Rows are points. Each copy is the shape, with its points in the same order, turned, moved and blurred by noise. Some copies are also mirrored. Which?

Shape, 6 rows:
[[ 0.45  1.36]
 [-0.21  1.42]
 [ 0.44 -1.45]
 [-2.36 -1.00]
 [-0.08 -2.48]
 [-2.79  2.74]]
Copy 1, 6 rows:
[[ 0.66 -0.50]
 [ 0.26 -0.94]
 [-1.27  1.48]
 [-3.05 -0.75]
 [-2.54  1.92]
 [-0.83 -3.70]]
Copy 1 is: mirrored
Copy 2 (6 x 2):
[[ 1.74 -0.01]
 [ 1.28 -0.96]
 [-0.47  1.39]
 [-1.55 -0.76]
 [-1.87  1.83]
 [ 0.86 -3.24]]
Copy 2 is: mirrored
Copy 3, 6 rows:
[[-0.51 -1.65]
 [-1.00 -1.41]
 [-0.38  1.45]
 [-3.16  1.28]
 [-0.66  2.26]
 [-4.01 -2.58]]
Copy 3 is: mirrored
Copy 4:
[[ 1.74 -0.96]
 [ 1.75 -0.20]
 [-1.12 -1.03]
 [-0.66  1.80]
 [-2.14 -0.61]
 [ 2.93  2.44]]
Copy 4 is: only turned

Shape:
[[-0.25  0.93 -1.07 -3.88]
 [-1.39 -0.49 -1.45  1.62]
 [ 0.61 -0.51 -1.88  1.34]
 [-1.87  0.89  1.03 -2.49]
 [ 0.74 -0.18  1.68  4.42]
 [-2.18  0.64  0.01  1.63]
 [-2.45 -1.00 -1.61 -1.54]
 [-0.53 -1.18  0.27 -0.69]]
Copy 1:
[[ 1.24 -2.00 -1.41 -2.57]
 [-1.90 -1.60  1.23  1.34]
 [-0.87 -2.01 -0.12  2.33]
 [ 0.19 -0.23  0.71 -2.82]
 [-2.31  2.17  0.80  3.67]
 [-2.81 -0.32  1.46  0.18]
 [ 0.00 -3.04  1.74 -1.15]
 [ 0.77 -0.76  1.23  0.33]]
Copy 1 is: only turned
Copy 2 (8 x 4):
[[ 1.62  0.00  3.30 -1.23]
 [-2.08 -1.00  0.19  2.04]
 [-2.25 -0.74 -0.65 -0.17]
 [ 2.12  0.97  2.54  1.23]
 [-2.30  1.87 -3.72  2.25]
 [-1.17  0.25  0.43  2.87]
 [ 0.30 -1.93  2.63  1.20]
 [ 1.17 -0.47 -0.11  0.57]]
Copy 2 is: only turned
Copy 3, 8 rows:
[[-2.89 -3.94 -0.85 -0.69]
 [ 0.71 -0.77  0.19  2.01]
 [ 1.37 -1.22  1.16  0.23]
 [-3.49 -1.75 -1.56  0.24]
 [ 1.46  3.42  1.59  0.18]
 [-0.67  0.13 -0.04  2.15]
 [-0.77 -3.02 -2.10  1.72]
 [-0.45 -0.94 -1.69 -0.61]]
Copy 3 is: mirrored
Copy 4 (8 x 4):
[[ 1.23  2.86 -1.94 -0.24]
 [-2.63 -1.70 -2.20 -0.34]
 [-0.92 -1.99 -1.78  1.40]
 [-0.74  2.17 -0.95 -2.45]
 [-2.32 -4.50  1.64 -0.77]
 [-3.42 -1.13 -0.97 -1.25]
 [-1.39  0.85 -3.52 -1.60]
 [ 0.02 -0.99 -1.72 -1.64]]
Copy 4 is: only turned

Shape:
[[-1.12  1.37  0.45  1.92 -1.11  3.42 -0.31  0.90]
 [-1.33 -0.38 -1.97  0.88 -1.27  1.34  0.84  1.46]
 [ 0.67 -0.59  4.19 -0.19 -1.02  0.69  1.13  0.25]
 [ 0.86  0.63 -1.93 -1.01  2.64 -1.58  1.98 -2.05]
 [ 0.12  0.66 -0.45  2.15 -3.28  3.40 -0.77  0.27]
 [ 1.51 -0.07  0.19 -2.69  2.70 -1.45 -0.63  1.40]
 [ 3.10  0.07 -1.26 -2.31  1.10 -1.37  2.06 -0.60]
 [ 0.12 -1.39 -0.97  0.68  0.11  3.35 -0.43 -0.06]
 [ 1.30  1.68 -1.27 -2.94  2.75 -0.40 -0.04  0.49]
 [ 2.02 -0.59  3.05  0.85 -0.03 -2.02 -0.52 -0.41]
 [ 3.36 -0.47  3.18  2.21  0.47 -0.64  2.07  0.90]]
Copy 1, 11 rows:
[[-1.19 -0.14 -2.18  2.68 -1.09 -0.36 -1.70 -0.97]
 [ 0.58 -0.03 -0.17  1.77 -1.00 -1.52  0.30 -2.80]
 [-1.65 -0.45 -1.88 -0.24  0.75  2.58  1.92  0.63]
 [-2.86  1.80  3.10 -1.58  1.73 -1.31  0.45 -2.94]
 [-1.43 -1.98 -2.30  2.39 -2.15 -1.74 -0.83 -0.58]
 [-1.46  2.67  3.24 -1.91 -1.50  1.64  1.04 -1.19]
 [-2.59  0.13  2.71 -3.07 -0.06  0.08  1.42 -3.05]
 [-1.83  1.41 -1.97  0.73 -2.05 -1.62  0.53 -2.19]
 [-1.84  2.38  3.22 -2.35 -0.99  0.44 -1.23 -1.97]
 [-3.24 -0.03  1.41  0.46  0.09  1.71  3.13  1.23]
 [-4.23 -1.06  0.14  1.13  0.22  3.38  2.91 -1.54]]
Copy 1 is: mirrored
Copy 2 (11 x 8):
[[-3.82 -0.20 -0.55 -2.24 -1.67 -0.89  0.20 -0.62]
 [-1.45  0.26  0.28 -3.05  1.36 -0.33  0.28 -0.41]
 [-2.69 -1.51 -0.09  2.26 -0.47  1.42 -1.99  0.85]
 [ 1.92  2.29  3.66  0.75  0.53 -1.63 -1.29  0.40]
 [-4.50  1.46 -0.84 -2.30 -0.56  0.86  0.25 -1.42]
 [ 2.35  0.51  1.63  1.24 -0.74  0.48  0.46  3.18]
 [ 1.26  3.11  2.10  1.06  1.18  0.40 -1.96  2.16]
 [-3.34  0.57  2.33 -2.28 -0.80  0.43  0.27  1.13]
 [ 1.85  1.96  1.37  0.91 -0.76 -1.49  0.76  2.94]
 [-0.04 -0.35  1.02  2.52 -1.36  2.97 -1.48 -0.62]
 [-0.58 -0.32  0.27  1.06 -1.76  2.50 -4.52  0.27]]
Copy 2 is: only turned
Copy 3:
[[-0.64  0.12 -2.12 -0.50  3.69  2.49 -1.89 -1.79]
 [-2.24 -0.76 -2.17 -1.36  1.90  1.36 -2.68  0.71]
 [-0.98 -0.04  2.31  2.38  3.43  1.72 -0.08 -0.03]
 [ 1.48  0.01 -1.41  0.76 -1.94 -0.29 -0.12  2.95]
 [-0.59  0.20 -1.00 -1.21  3.29  2.65 -4.19 -2.18]
 [ 0.19 -0.46  0.81 -1.09  0.93 -2.57  1.74  1.90]
 [ 1.70 -0.65  1.09  0.40 -0.25 -1.42 -1.28  3.40]
 [-0.41  0.69 -0.59 -2.60  1.73  2.85 -1.21  0.20]
 [ 1.72  0.56 -1.03 -0.90  1.05 -2.57  0.76  2.27]
 [-0.58 -1.44  2.86  1.83  0.31  0.11  0.26 -1.10]
 [ 0.68 -3.51  2.47  2.01  1.51  1.97  0.06  0.34]]
Copy 3 is: only turned
Copy 4 (11 x 8):
[[ 2.00 -0.16  0.27 -0.96 -0.83  2.20 -2.39 -0.95]
 [-0.37  1.56 -0.45 -0.15  1.31  2.43 -0.85 -0.57]
 [ 2.49  0.10  3.06  1.64 -1.18  0.43  1.52 -1.32]
 [-2.14 -0.18 -0.98 -2.33  0.07 -0.36  4.39 -0.90]
 [ 0.02 -0.90  1.14  0.18 -1.29  3.48 -3.14 -1.03]
 [ 0.44  0.57  0.46 -0.64 -0.35 -1.07  4.19  3.03]
 [-1.85  0.28  0.76 -0.81 -0.36  1.41  5.16  0.81]
 [ 0.08  0.99 -0.88  0.39 -2.45  1.86 -0.63 -0.05]
 [-0.20 -0.58 -0.35 -2.26 -0.32  0.35  3.86  2.61]
 [-0.41 -0.43  3.77  0.99 -1.02 -1.61  2.16 -0.23]
 [-0.14  1.85  4.87 -0.51 -2.16 -0.27  2.05 -1.31]]
Copy 4 is: only turned

Shape:
[[-3.45 -0.47  0.43 -0.60 -1.05 -0.94 -0.90 -0.90 -2.03  1.22  4.27]
 [-1.61 -0.26  2.03  1.80  0.61 -0.32 -1.17 -0.29 -1.85  0.71  0.04]
 [-0.41  0.60 -0.35  2.70  1.07 -1.36  1.04 -1.71 -0.18 -1.54  2.04]
 [ 2.19  0.40 -1.01 -4.67 -2.54  2.81  0.35  0.96  1.43  0.51 -0.25]
 [-3.31  1.65  0.95  1.81 -0.66 -0.52 -2.51 -0.85  1.68  0.28  1.07]
 [ 1.91 -0.34 -2.20 -1.97 -0.98  3.20 -1.40  3.72  0.21 -1.62  0.40]
 [ 1.17 -0.83  2.24 -1.80 -1.29  3.06  0.42  2.44  1.70 -3.48 -0.06]
 [-1.78  0.05  0.64  1.02  2.44 -0.31 -0.07 -2.57 -0.82 -0.84 -0.41]
 [-2.47  1.47 -0.82 -1.71  0.06  1.21  2.49  2.05  0.07  2.60  2.20]
 [ 1.37 -2.38  0.73  0.13 -2.32  0.46 -0.16  1.27  2.91  0.26 -0.56]
 [-0.27  0.49  2.72  2.00  0.55 -0.06 -2.14 -0.17  0.12  2.26  2.56]
 [-1.02  0.79  2.27  0.46  2.22 -1.90 -2.15 -0.88  0.55  0.07  3.00]
 [-1.61  1.42  0.49 -0.05  1.06 -3.56  0.03  0.68 -1.67 -0.92  0.38]
 [ 2.64  2.59 -0.84 -3.02 -3.64  3.24  2.33  2.46 -1.10 -1.54 -0.21]]
Copy 1 (14 x 11):
[[-4.92  0.48  2.28 -1.55  1.95 -0.14 -0.85  1.53 -0.84 -0.07 -0.39]
 [-1.16 -0.14  1.26 -0.90  0.26  0.32  2.10  2.39 -0.27 -2.30 -0.99]
 [-1.74  0.71 -1.27  0.70  0.99 -0.96  1.09  3.63  1.64 -0.29  1.02]
 [ 2.03 -0.77 -0.13 -4.45  0.58  1.81 -1.59 -3.53  1.23  2.92  0.52]
 [-2.20 -2.28  0.12  0.72  2.48  2.87  1.24  1.85 -1.45 -0.38  0.27]
 [ 2.74 -2.28  2.37 -1.31 -0.20 -0.84 -0.64 -3.02  1.23  1.79  2.32]
 [ 3.61 -2.00  2.55 -2.65  0.44  2.59 -1.15  0.75  2.27  0.53  2.47]
 [-1.08  0.52 -1.36 -1.00 -0.51  0.17  1.75  3.19 -1.12 -1.58  1.08]
 [-1.57  2.15  0.35 -0.21  1.43  1.19 -2.58 -2.42  0.54 -1.09  0.05]
 [ 3.00 -0.24  1.76 -1.51  3.07  1.93  1.75  0.23  1.25  2.33 -0.15]
 [-1.88 -1.41  0.91 -1.49  3.04  0.64  2.39  0.90  0.76 -2.83 -0.98]
 [-2.01 -1.71 -0.33 -1.26  3.70 -0.57  0.46  3.21 -0.70 -2.56  0.09]
 [-0.39 -0.43 -0.36  0.45  0.35 -1.16 -1.56  2.99 -1.07 -1.09 -1.95]
 [ 2.16 -2.03  0.57 -2.33 -2.61  1.97 -3.19 -2.58  3.58  2.31 -0.40]]
Copy 1 is: only turned
Copy 2 (14 x 11):
[[-1.71 -3.20  1.44 -1.92  0.03  3.18 -0.49  0.40 -0.08 -0.52  0.75]
 [-0.27 -1.16  0.26  0.55  0.13 -0.63 -1.80 -0.79  0.04  0.66  2.16]
 [-3.02  1.57 -0.60  1.13 -0.19  2.11 -2.13  1.36  1.22 -0.56  1.93]
 [ 0.55  1.77 -0.52 -1.19 -1.74 -0.76  4.97 -0.09 -1.36 -2.86 -2.28]
 [ 0.81 -1.03 -1.64 -1.98 -1.01  0.68 -2.29  1.19  2.21  0.25  1.40]
 [-2.20  1.91 -1.99 -1.51 -2.18 -1.40  4.55  0.20 -1.37  1.21 -1.50]
 [-0.64  3.13 -0.11 -0.61 -3.75 -1.95  0.64  0.76 -2.62  0.55 -3.14]
 [-0.40 -0.54 -0.71  2.39 -0.52  0.48 -1.55  2.26  0.00 -0.43  2.84]
 [-0.54 -1.78 -2.18  0.45  1.00  2.73  1.66 -0.83  0.28 -1.22 -3.13]
 [-0.59  2.67 -0.13 -2.10  0.66 -2.83  0.11  0.89 -0.28 -1.31 -1.50]
 [-1.49 -1.25  1.02 -0.27 -0.80 -0.77 -1.35 -1.08  3.29  0.10  0.66]
 [-0.46 -0.94  1.92  0.54 -0.73  1.35 -1.16  1.55  3.33  0.99  1.03]
 [ 0.33  1.01  0.26  0.76  1.12  3.07 -0.48 -0.10  0.41  1.95  2.03]
 [-0.91  3.48 -1.87 -0.43 -3.13  0.90  4.13 -2.94 -3.04 -1.90 -1.94]]
Copy 2 is: only turned

Shape, 18 rows:
[[-2.46 -0.17  1.23 -1.12 -4.81  1.08 -2.93 -1.07  0.95  1.45 -0.74 -0.85]
 [-1.58  0.64  0.81  1.76  1.29  0.60  1.75 -1.62  2.84  0.22  0.34 -0.50]
 [ 0.75  2.44 -1.17  1.10 -1.16  2.07 -4.35 -0.82  1.11  1.60 -1.17 -1.09]
 [ 0.74 -0.04 -1.38  0.77  1.80 -1.90  0.90 -0.61  2.50 -0.55 -0.84 -1.44]
 [-1.81 -0.04  0.98  3.71  1.96  0.93  1.94 -2.03  2.76 -0.64 -0.93  0.42]
 [ 1.82 -0.38 -1.23 -1.08  1.32 -0.10  0.81 -1.80  2.08  1.94  0.05 -0.23]
 [ 1.90  0.52 -1.30  0.07 -0.07 -3.87  1.96 -1.54  1.57 -1.44 -1.28  3.29]
 [ 0.40 -0.18 -2.50  0.56  0.82 -2.37  1.96  5.72  2.66  1.48  0.94 -1.15]
 [-1.88 -0.22  1.38 -1.04  0.60  2.29 -0.88 -0.78  0.15  1.03  1.60  0.14]
 [ 0.15  4.42  0.63 -0.28  0.45  0.92  1.87 -0.88  1.71  0.89 -1.01 -0.16]
 [-0.17 -0.41  0.93  0.94  0.14  1.02  0.26 -2.13 -5.14 -1.56  0.87 -1.13]
 [ 0.25 -0.36  2.28 -0.22  1.14  1.57  1.28  1.84 -1.30  1.38  0.44 -0.08]
 [ 1.58  2.23  1.02 -0.98  1.30  1.46  1.30  3.44  1.06 -0.24  3.43 -0.94]
 [-2.07 -0.05  2.41 -1.60  2.16  1.68 -1.96 -0.61  2.62  0.23 -1.17 -1.61]
 [ 1.07 -0.43  2.53  0.59 -2.26  1.58  1.15 -1.99 -0.28  0.60 -1.48 -1.25]
 [-2.75  1.99  1.45  1.04  1.88  1.94  1.78  0.02 -0.59  1.24 -1.19 -0.39]
 [-1.35  1.07  1.99  6.37 -2.61 -3.01 -0.39 -0.87  1.18  1.30 -0.02  0.51]
 [ 1.79  1.25 -1.18  0.72  0.86  1.67  1.88  3.53  1.26 -3.22 -0.52  0.21]]
Copy 1, 18 rows:
[[-0.63 -2.29 -3.35  0.05 -2.34 -2.63  1.09  1.51  2.22  0.86  3.58  0.86]
 [-1.83  1.80  0.40 -1.14 -1.09  2.02  1.01  1.76  1.18  0.99 -0.03 -1.71]
 [-1.67 -2.18 -4.08 -1.77 -2.36  1.08  2.73 -0.88  0.44 -0.06  0.36  2.06]
 [-0.78  0.20  0.58  0.88 -0.43  1.55  2.32  0.40  1.21 -0.54 -2.46 -1.57]
 [-1.34  2.24  2.44 -2.12 -1.36  1.98  1.04  1.91  0.20  1.97 -0.11 -0.80]
 [-1.96  0.96 -1.82  0.96  0.89  1.48  0.43  1.03  1.80 -1.21 -2.10  0.44]
 [-1.96 -1.31  1.39  2.78  1.38 -0.17 -0.69  1.03 -2.29  0.68 -3.11 -1.03]
 [ 0.77  2.95 -2.14  1.28  1.01 -1.05  3.08 -3.12  0.57 -0.61 -2.26 -5.03]
 [-0.84  0.90 -1.98 -0.32 -0.40  1.60 -0.07  1.01  1.08 -1.13  3.73 -0.10]
 [-4.69 -0.76 -0.81 -1.67 -0.87  1.10 -0.46 -0.88  0.95 -0.23 -0.46 -2.01]
 [-0.08 -2.98  1.12 -1.30  3.78  2.78  1.38  0.51  0.95 -0.43  3.90  0.37]
 [-0.46  1.23 -0.75 -0.65  1.74  1.07 -0.65 -2.28  2.16 -0.31  2.68 -1.04]
 [-0.03  0.76 -3.13 -0.80  0.70  2.99 -1.17 -2.66  1.09 -1.30  0.68 -4.55]
 [-0.95  1.05 -0.33  0.22 -3.83  1.82  0.55  0.04  2.97 -1.92  2.12  0.22]
 [-1.10 -1.84 -0.25 -1.43  0.93  0.01 -0.82  0.38  3.73  1.80  0.99  0.73]
 [-3.38  1.56  1.13 -2.54 -0.12  0.95  1.12 -1.01  1.23 -0.36  3.02 -1.25]
 [-1.55 -0.62 -0.21  0.36 -0.42  0.25  3.48  0.46 -0.31  7.08  1.00 -1.17]
 [ 1.47 -0.40 -0.02 -2.61  0.23  1.00 -0.45 -2.72 -1.09 -1.50 -1.80 -3.23]]
Copy 1 is: mirrored
Copy 2, 18 rows:
[[ 2.28  0.39  3.93 -0.79  2.06 -2.59 -0.47 -1.80 -1.88  3.08  1.19  0.26]
 [ 2.21  2.07 -0.50  0.35 -1.05 -1.66  2.41 -0.44  1.09 -1.09 -0.60 -1.04]
 [ 1.07 -0.62  1.12  2.52  2.55 -4.16  0.38 -0.08 -1.18  1.07 -1.26  2.70]
 [ 0.28  2.92 -0.91  1.40 -1.48  0.65  0.38  0.68  0.30 -0.73 -1.58  1.56]
 [ 2.76  1.59 -0.19  1.01 -3.33 -2.22  2.24  0.52  1.94 -1.52 -0.09 -0.66]
 [ 1.23  1.24 -1.23  0.83  0.26  0.59  0.29  1.16 -2.17 -0.53 -2.25 -0.38]
 [-0.19  1.68  1.26  1.10 -2.24  1.45 -3.44  0.43  0.47 -2.41 -3.26 -1.14]
 [-0.19  0.77 -2.82 -1.82 -0.15  2.03 -0.23 -2.77 -0.42 -3.36  0.77  4.54]
 [ 2.17 -1.09  0.39 -1.66  2.06 -1.28  2.08  0.54  0.36  1.05 -0.13 -1.19]
 [ 0.45  0.97  0.99  2.91  1.37 -0.68  2.09 -2.21  0.82 -2.36 -1.44 -1.06]
 [-2.64 -2.34  0.66 -0.54 -0.88 -0.75  1.63  1.20  2.18  3.98 -0.40 -1.81]
 [ 1.04 -2.32 -1.20 -0.09  1.21  1.17  1.58 -0.64  1.22  0.40  1.45 -0.87]
 [-0.78 -0.03 -3.62 -0.96  3.86 -0.16  0.85 -1.91  2.04 -1.98  0.18 -0.08]
 [ 4.12  1.86  0.83  0.22  2.66 -0.18  2.61  1.29  1.33  1.00  0.46  0.33]
 [ 0.87  0.07  0.61  2.32 -0.17 -0.95  0.16 -0.77 -0.66  2.44  1.50 -2.64]
 [ 1.68 -1.55  1.29  1.01 -0.26 -0.47  4.24 -0.89  1.93 -1.04  0.61 -0.21]
 [ 3.03 -0.04  0.43  1.01 -4.34 -3.54 -1.67 -4.49  2.08  1.28 -1.40  0.84]
 [-2.26  0.59 -1.49  0.89  1.00 -0.62 -0.83  0.72  2.50 -3.47  2.05  1.00]]
Copy 2 is: mirrored
